Every row gives one point. To make a cloud, some directions were put in groups of two or more. Within a group, all points are equally far from the middle, so they leave a hole (a ring in 2 directions, a hollow ball in 3). The other directions are filled evenly. Then the cloud was stretched, turned, moved and blurred a little. Count the holes, and give their numbers of directions, smallest first.
(in the rows, 128 means zero)

Cloud (13 x 2)
[[134 168]
 [107 128]
 [ 53 141]
 [166 149]
 [134  42]
 [110 120]
 [132 218]
 [ 90  91]
 [163 198]
 [ 91 178]
 [ 60 108]
 [154 131]
 [139 157]]
Holes: 0

Cloud (20 x 3)
[[195  77 165]
 [177  77 135]
 [102 161  87]
 [ 99 154  87]
 [111  54 154]
 [154 203  97]
 [169  89 178]
 [110  83 176]
 [117 204 114]
 [ 94 181 141]
 [156  85 122]
 [177  69 159]
 [149 185 152]
 [131 152  89]
 [108 192  95]
 [114  73 121]
 [ 97 185  92]
 [192 140 178]
 [140 207 105]
 [ 97 198 103]]
Holes: 1 (2)

Cloud (29 x 4)
[[135 124 139 116]
 [ 86 115 101  81]
 [112 154  87 144]
 [202  72 138 205]
 [104 191 172  55]
 [102 169 105 157]
 [142  54 170 100]
 [130 114 157 104]
 [179 126 119  99]
 [149 110  76 220]
 [172 183 110 129]
 [114 128 167  85]
 [106  55  72  76]
 [137 133 170 138]
 [ 69 210  97 134]
 [170  73  91 212]
 [ 87  71 122 142]
 [174  37 152  89]
 [152  67  96 147]
 [122  70 200 101]
 [103 162 116 120]
 [143 120 187  95]
 [ 57 143 112 147]
 [ 88  79  88  68]
 [100 157  88 141]
 [145  50 188 138]
 [ 93 155  78  25]
 [ 95 124  81 133]
 [193 124 109 157]]
Holes: 0

Cloud (54 x 6)
[[ 85  89 187 129 158  84]
 [111 121 171 137 200  81]
 [ 86 180 193  97 223  90]
 [ 84 151 190 180  94  92]
 [159 106 141 227  78 160]
 [145 106  91 154  30 113]
 [119  83 151 101  59 126]
 [ 98 201 188 135 146 160]
 [112 107 112  71 105  91]
 [125 152 119 194 115  62]
 [174  76 185 178  99 102]
 [166 147 106 186  41 101]
 [145 172 144 161 172  64]
 [122 140 100  76 118 129]
 [139 162 169  63 120 123]
 [ 55 181 197 116 107 119]
 [112 177 173 159  66 138]
 [118 186  94 166 101 104]
 [169 198 125 152 134  98]
 [112  91  93 122 149 118]
 [135  56 177 142 128 129]
 [121 196 109 111  99 116]
 [156 167 144 177  46 134]
 [149 101 112 105  74 156]
 [117 195 186 183 128 142]
 [180  57  75 162  89 111]
 [ 88 120 139 175 120  55]
 [ 41 165 203  70 158 117]
 [158 162 206 139 105  93]
 [109 132 201  89 172 144]
 [153 155 142 149 116  40]
 [114 100 114 128 181 121]
 [160 108 150 200 119 175]
 [ 38 133 139 128 117 122]
 [ 99 150 136 178 120  51]
 [174  95 144 104 116 157]
 [183  60 172 169  91 106]
 [170  57 108 109  91 114]
 [157 158 150 106 113 165]
 [ 74 197 122 109 113  80]
 [ 55 189 177 101 162  45]
 [138  80 115 118  66  67]
 [107 131 127 208 127 151]
 [141  92 156 201  37 112]
 [155 163 142  88 180  91]
 [ 54 198 134  80 139  82]
 [161  69 119 135  69 169]
 [154  47 171 164 108 124]
 [102 161 174 175  64 129]
 [168 119 163 162  54  71]
 [118 185 164 111 170  41]
 [162 114  85 204  74  81]
 [170 102 109 199  18 132]
 [165  67 137  93  97 124]]
Holes: 2 (2, 4)

Cloud (72 x 8)
[[167  97  48 138 120 157 106 159]
 [125 180  92 189 167  74 113 112]
 [ 92 119 126 189 183  97  35 190]
 [ 56  93 177 123 153  77  72 137]
 [148 189 153 177 153 155  24 138]
 [162 184 144 195 154 132 155 121]
 [124 122 167  69 127  72 109 137]
 [152  99 167 133  80 116 206 129]
 [169 143 138 118 163  88 161 165]
 [208 116  88  86  98  97 179 151]
 [123 130 141 173  70  85  98 102]
 [146 189 128 158 122 145 177 112]
 [102 108  46 131  71 103 163 133]
 [221 150 121 153 103 165 158  82]
 [157 117  38  86  45 133 193 142]
 [116 123  92 147 112  60 141 196]
 [134 148 100  94 117 137 201 138]
 [ 70 116 118 137 136  83 180 144]
 [127 123 180 162 101 107  96 208]
 [137 156 170 133 146  88 137  52]
 [123 139  85 199 197  98  72 178]
 [178 118  96 175 131 169 159  87]
 [147  99 118 221 167 105 119  71]
 [135 109 129  51  87 124 158 167]
 [ 83 121 133 127 162  45 148 158]
 [146 168 134 107 160 172  68 136]
 [195 129  84 161 122 111 211  87]
 [116 184 164 152 164  76 105 100]
 [111  94 145 103 139  62 162 180]
 [110 108 213 200 192  93  51 137]
 [175 149  75 139 129 148  38 158]
 [107 173 119  74 148 111 102 123]
 [141 135  75  95  30 156 120 181]
 [167 156 138 203 111 154  36  92]
 [126 149 173 164 143  53 137 156]
 [192 174  46  96 103 147  91 146]
 [129 157 206 133 119  77 101 146]
 [137 125  69  98 128  74 148  80]
 [165  79 151 175  72 153 151 122]
 [ 73  68 120 148 145 114 105  93]
 [151 122 165 166 156 163  98 164]
 [151  96 147 147  80  74  84 155]
 [185 182  83 112  35 160 148 146]
 [120 122 177 152 199 109  35 101]
 [129 161 160 207 215  84  91 120]
 [157 199 178 182 155 133 105  93]
 [166 192  57 158 111 168 159 146]
 [107  96 193 119 144 115  50 177]
 [138 127 114 187  92  66 159 167]
 [155 165 106 197  94 188  60  90]
 [152 148  88 172 111 175  72  65]
 [102 150  58 157 208 106 111 165]
 [ 73 117 107 156 150 175 105 150]
 [ 95 169 109 142 186 122 125  74]
 [204 122 154 202  98 169 101  95]
 [144 129  89 176  99  59 171 118]
 [ 91 148 117 161  99 198  73 153]
 [162 138 205 146 111  81 157  70]
 [ 62 100 100 141 162 132  84 197]
 [113 140 167 249 121 147  90 135]
 [ 79  96 165 147 117  89 158  79]
 [113  87 144 104  89 162 143 157]
 [107  58 159 189 145  97 143 117]
 [173 114 182 215 165 109  92  69]
 [116 119 172 154  87 138 163 167]
 [208 172  75 174 113 163 115 166]
 [213 141 120 198 143  98 105 110]
 [102 150 151 113 174  55 112 115]
 [140 116  53 146  87 180  87 181]
 [118 106  70 134 149 145  77  84]
 [183 164  45  84  99 112 110 165]
 [ 58 102 110 115 140 115  77 203]]
Holes: 3 (2, 2, 4)

Cloud (79 x 8)
[[118 111  43 131  89  66 111  86]
 [136 101 100  91 220 172 108 121]
 [ 88  93  99 140 212 125 138  45]
 [135 111 190 103  61  57 124 210]
 [ 98 134 144  63  88 145 108  94]
 [159 123 139 108 117 131 122 123]
 [137 109 237 104 148 137 163 118]
 [ 64  59  62 106 174 133 116  86]
 [ 78 145 109  66 123 189 107 118]
 [ 88 160  83 106 150 112 137 103]
 [138 190 105  71  87  79 174 165]
 [ 52  32 111 128 117 131 115  48]
 [164  75  97  92 145 191 173 118]
 [ 87  50  90 148 103  11 118 127]
 [146 106  84 165 172 123 172 128]
 [147 110 110 125 106 162 169 139]
 [194  48 125 144 129 136 156 161]
 [124  63 133 101 182 118 123 149]
 [172 164 182  83 166 147 141 123]
 [124 130 183 117 123 172 159  61]
 [ 96  98 200 124 204 153 126  90]
 [105  44 175 176  75 113 164 121]
 [ 60  52 117 141 125  97 127 117]
 [116  83 193  81  90 149 162 140]
 [132  84 239 146 164  90 160  95]
 [ 97 153  84 116 152 123 151 123]
 [132  65 177 128  89 170 173 120]
 [192 146 214 120 141 149 106 104]
 [182  44 116 145 120 122 135 176]
 [ 93 132  98 154 111 174  70 103]
 [ 92  47 137 101 230 142 149  51]
 [141 141 119 174 141 183 121 126]
 [134  88 169 190 144 178  81  68]
 [ 84  45 155 134  94 147 135  99]
 [ 22 140 119  72 174 166 132  62]
 [102  58 171  73 154 108 142 144]
 [125 137  99  84  92 145 176 200]
 [158  48 145 202  98 134 139 139]
 [170  90 203  59 106 181 188 160]
 [150 103 123  84 130 198 160 153]
 [174  73 142 168  84  83 148 184]
 [ 64 125  87  91 170 114 145  67]
 [117  97 110 199  64 110 123 126]
 [ 97  29  72 119 117 148 175 125]
 [182  82 152  94 143 239 157 166]
 [127  90  98 131 102 143  72  90]
 [ 94  78 137 160 180 123 126  44]
 [151 107 149  74 156  84 155 191]
 [164 102 158 116 181 139 152 160]
 [139 158 151 158 165 161 116 115]
 [116 113 154 125 163 195  84 138]
 [112  87  36 118 136 121 117 151]
 [100 100 131  85 238 213 168  71]
 [158 106 129  95 121 212 128 195]
 [135  99 139 136  82 233 147 152]
 [130  99 128  43 161 151  91 148]
 [ 72  80 115 144 176  65 202  66]
 [108  59 160 135 213 140 141  79]
 [ 26 116  89  87 162  87  64  76]
 [161 122 141 163 147 137 150 171]
 [100 136 123 180 136 148  90  69]
 [132 183 208  87 148 163 170 103]
 [116  40  81 123 199 149  97  43]
 [166  64 123 121 193 179 139 119]
 [ 95  99  93 140  97 139 101  98]
 [122  28  62 149 112 118 121 150]
 [ 97 159  97  78 161 220 134 110]
 [ 88 157 173 164 129 128 170 121]
 [166 173 132  76  10 123 166 236]
 [102  17 178 181 162  89 123  82]
 [103  92 127 169 216 112 170  55]
 [130  87 175 123 111 214 181 162]
 [143  75  96 195 195 138 106  61]
 [ 67 198 164  63 109  53 133 144]
 [135  87 166  95  78  64 152 170]
 [ 75 131 111 144 147  68 151  88]
 [172 156 196  77  76 155 168 186]
 [184 127 166 133  77 112 116 157]
 [134 130 171 137  94 132  76  87]]
Holes: 0

Cloud (90 x 9)
[[161  99 140 125 220 126 149  86 165]
 [166 138 168 126 143 149 162 193 169]
 [163 102 138  70 249 124 146 126 108]
 [107 129 114 174 151 208 142 147 158]
 [119 117 131 146 154  80  92 118  63]
 [192 165 128 166  87 146 101 121 162]
 [ 95 140 118  81  88 128 129 120 156]
 [164 157 165 132  65 154 195 159 132]
 [ 82 130  92 166 178  51 162 170 100]
 [151 206 160 102 181 174  93 145  97]
 [185 208 151  80 143 122 135 167 115]
 [168 128 195  63 133 142  70 116 132]
 [157 115 186 132 190 119 166  86 184]
 [ 90 137 120  74  85  88 143 170 105]
 [149 142 139 154 151 149 169 102  74]
 [148 190 132 142  78 133  82 132 155]
 [102 200 114 154 119 173 150 171 173]
 [136 111 184 101 133 135 123  62 155]
 [122 124  73 156  94 168 132 168 145]
 [135 173 102  89  84 126 112 202 111]
 [105  98 118 106 224  61 168 146  96]
 [117 163 163  81 194  87 113 159 153]
 [203 164 146 105  81 180 141 155 154]
 [107 131  88 109 167 104 192 136 145]
 [134 136  62  78 126 105 144 139  92]
 [128 156  85  83 178 201 131 136  91]
 [115 100 178 137  87  57 158 125 157]
 [203 178 119 137  92 201 135 123 169]
 [209 207 126 132 171 112 104 116 156]
 [155 133 193 164  82  85 178 109 147]
 [157 111 103 181 137 166 118 123 203]
 [ 97 186 140 112 145 119 159 164  39]
 [176 152 143 160  95 148 115  70 199]
 [166 153  98 172 169 119 201 163 149]
 [124  87 164 128 204 121 102 102 162]
 [171 205 132 133 211 150  71 148 127]
 [ 80 130  87  61 183 133 136 124  43]
 [ 84 112 152  90 113 141 144 182  51]
 [ 67 117  90 141 155 154 141 185  85]
 [154 163  89 137 220  67 120 100 108]
 [132  92 123  76 138 146 158 173  46]
 [132 171 128  57 118  66 116 155 112]
 [157 123 149 184 177  81 167 105 202]
 [135 151 177 189 128  77 141 171 152]
 [102 146 137 120 196  66 149 108  40]
 [ 75 140 104  58 137 125 104 126  75]
 [186 178 156  91  79 178 143 158 157]
 [119 108 105 149 211  44 133 135 114]
 [105 160 155 135 135  77 160 113 205]
 [158 144 130 153 135 197 173 105 106]
 [165 228 130 182 153 111 137 158 149]
 [170 117  96  82 117 188 141 112 137]
 [175  85 162 114 169 179 161 145 179]
 [173 158 115 101 166 216 162 142 136]
 [156 188  96 127  89 200 158 152 141]
 [ 95 160 197 130  71 105 127 140 124]
 [146  79 191 106 162 139 150 134 193]
 [136 131 140 170 201 137  98 144  93]
 [106 148 111  85 118 137 148 185  19]
 [112  85  68  75 146 133 103 144 100]
 [123 149 147  81 116  44 107 136 117]
 [157 197  99 147  69 108 155 162 140]
 [109 108 131  47 209 122 132  93  81]
 [ 45  79 145 152 125 133 158 136 167]
 [111 133 205 161 115 107 112 153 154]
 [107  94  95 120 116  91 126 100 121]
 [152 127 153  73 174  70 110  80 113]
 [ 61 127 120 112 116  61 117 180  88]
 [102  89  87 120 174 167 113 138 146]
 [140 158  73  91 179 154 112 201 137]
 [103  95 122 133 128 115 149  78  95]
 [109 131 171  92 169 145  73 162 151]
 [144 168  79  86  91 128 143 167 117]
 [ 81 123  84 104 127 131 138 140  33]
 [109 139 157 116 111 110  62 131 135]
 [101  97 170 103 194 121 179 154 119]
 [167 123 110  21 147 151 107 128 112]
 [154  91 104 173  99 160 152 105 139]
 [182 173 165 151  62 204 130 143 158]
 [182 138 100 147 219 141 163 160  97]
 [193 144  99 143  90 153 113 134 167]
 [105 172 119 128 155 149 106 104 161]
 [ 90 124 139 146 158  43 140 181  69]
 [171 103 174 142 166  86 116 125 172]
 [ 70 112 117 136 159 174 176 116 152]
 [ 77  68 115 109 199 124 106 129  84]
 [116 135 127  93 187 114 167 210  88]
 [141 113 153 110 101  95 189 142 100]
 [ 97 194 110 179 164  66 143 152 134]
 [ 60 175 117 157 154 107 146 179 123]]
Holes: 2 (2, 6)
